Every row gives one point. Each copy is the shape, with its points in the same order, turned, moved and blurred by noise. Some copies are also mirrored. Which?

Shape (6 x 3):
0.84 0.24 0.35

0.24 0.56 0.38

-0.05 0.38 -0.21

-0.44 -0.20 -0.12

-0.50 -0.07 -0.21

-0.60 -0.27 0.07
Copy 1, 6 rows:
0.73 -0.03 0.61

0.51 -0.45 0.04

0.04 0.07 -0.23

-0.57 0.04 0.05

-0.46 0.11 -0.13

-0.65 -0.17 0.13
Copy 1 is: mirrored
Copy 2:
-0.57 0.87 0.27

0.06 0.86 -0.03

-0.01 0.33 -0.47

0.18 -0.26 -0.20

0.27 -0.23 -0.34

0.40 -0.34 -0.01
Copy 2 is: mirrored
Copy 3:
-0.07 -1.10 0.41

-0.58 -0.65 0.40

-0.41 -0.32 -0.19

0.02 0.21 -0.05

-0.10 0.25 -0.13

0.05 0.44 0.18
Copy 3 is: mirrored
Copy 4, 6 rows:
0.84 0.44 0.39

0.31 0.72 0.06

0.13 0.21 -0.34

-0.36 -0.15 -0.06

-0.37 -0.11 -0.23

-0.57 -0.09 0.09
Copy 4 is: only turned

Shape:
-0.08 0.68 -0.25

0.17 0.25 -0.19

0.11 0.36 0.14

0.05 -0.43 -0.37

-0.59 -0.31 0.67

0.35 0.39 -0.78

0.09 -0.47 0.03

-0.26 -0.02 -0.19
Copy 1 (8 x 3):
0.46 0.17 -0.06

0.19 -0.23 -0.12

0.14 -0.14 0.26

-0.41 -0.37 -0.50

-0.92 0.18 0.48

0.53 -0.27 -0.60

-0.57 -0.46 -0.16

-0.21 0.04 -0.21
Copy 1 is: only turned
Copy 2 (8 x 3):
0.27 -0.73 -0.28

0.20 -0.25 -0.41

0.36 -0.24 -0.07

-0.40 0.16 -0.57

-0.46 0.11 0.65

0.23 -0.50 -0.97

-0.26 0.35 -0.22

-0.31 -0.26 -0.24
Copy 2 is: mirrored

Shape (10 x 4):
0.13 -0.21 -0.29 -0.24

-0.27 0.00 0.00 0.16

0.81 0.65 -0.15 -0.39

0.23 -0.04 0.38 -0.07

-0.65 -0.16 0.15 -0.28

-1.03 -0.45 -0.23 0.36

-0.35 -0.09 0.15 -0.29

0.60 0.10 0.13 -0.57

0.83 -0.02 -0.50 0.04

0.09 -0.15 -0.11 0.04
Copy 1:
0.21 -0.32 -0.34 0.01

-0.17 0.09 0.00 0.09

1.04 -0.38 0.33 0.34

0.05 -0.40 0.32 -0.01

-0.21 0.20 -0.09 -0.53

-0.77 0.49 -0.56 -0.10

0.01 0.02 -0.08 -0.37

0.66 -0.63 0.22 -0.14

0.50 -0.68 -0.16 0.66

-0.02 -0.27 -0.10 0.17
Copy 1 is: only turned
Copy 2 (10 x 4):
0.38 -0.15 0.04 -0.11

-0.07 0.24 0.21 -0.15

0.19 -0.44 -0.79 -0.75

-0.21 -0.30 0.20 -0.39

0.15 0.42 0.65 -0.44

0.06 0.86 0.76 0.28

0.17 0.15 0.41 -0.46

0.24 -0.63 -0.11 -0.69

0.27 -0.62 -0.55 0.12

0.04 -0.12 0.10 -0.04
Copy 2 is: mirrored
Copy 3:
0.27 0.08 -0.15 -0.33

0.09 0.22 0.03 0.13

-0.16 -0.91 -0.51 -0.29

0.20 -0.36 0.24 0.07

-0.22 0.55 0.44 -0.21

0.11 1.15 0.19 0.23

-0.06 0.19 0.35 -0.16

0.13 -0.64 -0.03 -0.45

0.67 -0.54 -0.68 -0.17

0.32 -0.01 -0.05 -0.06
Copy 3 is: mirrored

Shape:
-0.48 0.10 0.10 -0.39

-0.58 -0.05 -0.26 0.01

0.47 -0.01 0.01 -0.33

0.12 -0.07 0.42 0.31

-0.73 -0.07 -0.12 0.01

0.42 0.64 0.29 -0.07

-1.11 -0.53 0.01 -0.46

0.00 -0.53 0.31 0.09

-0.31 0.25 -0.68 -0.03

0.68 0.05 0.05 0.29
Copy 1 (10 x 4):
0.25 -0.26 -0.20 -0.48

0.06 -0.34 -0.43 0.07

0.24 0.43 0.35 0.06

-0.46 -0.06 0.32 -0.15

0.05 -0.45 -0.50 -0.18

-0.18 0.71 0.26 -0.48

0.34 -0.99 -0.30 -0.33

-0.16 -0.36 0.49 0.13

0.17 0.12 -0.66 0.17

-0.30 0.55 0.35 0.26
Copy 1 is: only turned
Copy 2:
0.10 0.17 0.56 -0.45

-0.28 0.11 0.19 -0.45

0.66 0.11 -0.19 -0.12

0.12 0.25 0.11 0.45

-0.41 -0.03 0.42 -0.40

0.54 0.81 -0.11 0.09

-0.28 -0.47 0.89 -0.55

0.11 -0.35 0.19 0.29

-0.23 0.30 -0.22 -0.60

0.45 0.33 -0.56 0.39
Copy 2 is: only turned
Copy 3 (10 x 4):
-0.25 -0.10 -0.29 -0.19

-0.22 0.29 0.14 -0.01

0.53 -0.19 -0.50 0.23

0.65 -0.20 0.13 -0.23

-0.31 0.19 0.16 -0.10

0.81 0.08 -0.54 -0.38

-0.91 -0.25 0.22 0.03

0.47 -0.52 0.24 0.14

0.08 0.67 -0.19 0.26

1.11 0.04 -0.10 0.12
Copy 3 is: only turned
Copy 4, 10 rows:
-0.35 0.33 -0.21 0.53

-0.29 -0.08 0.29 0.45

0.02 0.33 -0.33 -0.34

0.58 0.12 -0.14 0.18

-0.27 -0.07 0.21 0.63

0.37 0.83 -0.04 -0.04

-0.70 -0.36 -0.24 0.99

0.28 -0.33 -0.34 0.20

-0.42 0.15 0.54 0.03

0.56 0.28 -0.06 -0.46
Copy 4 is: mirrored
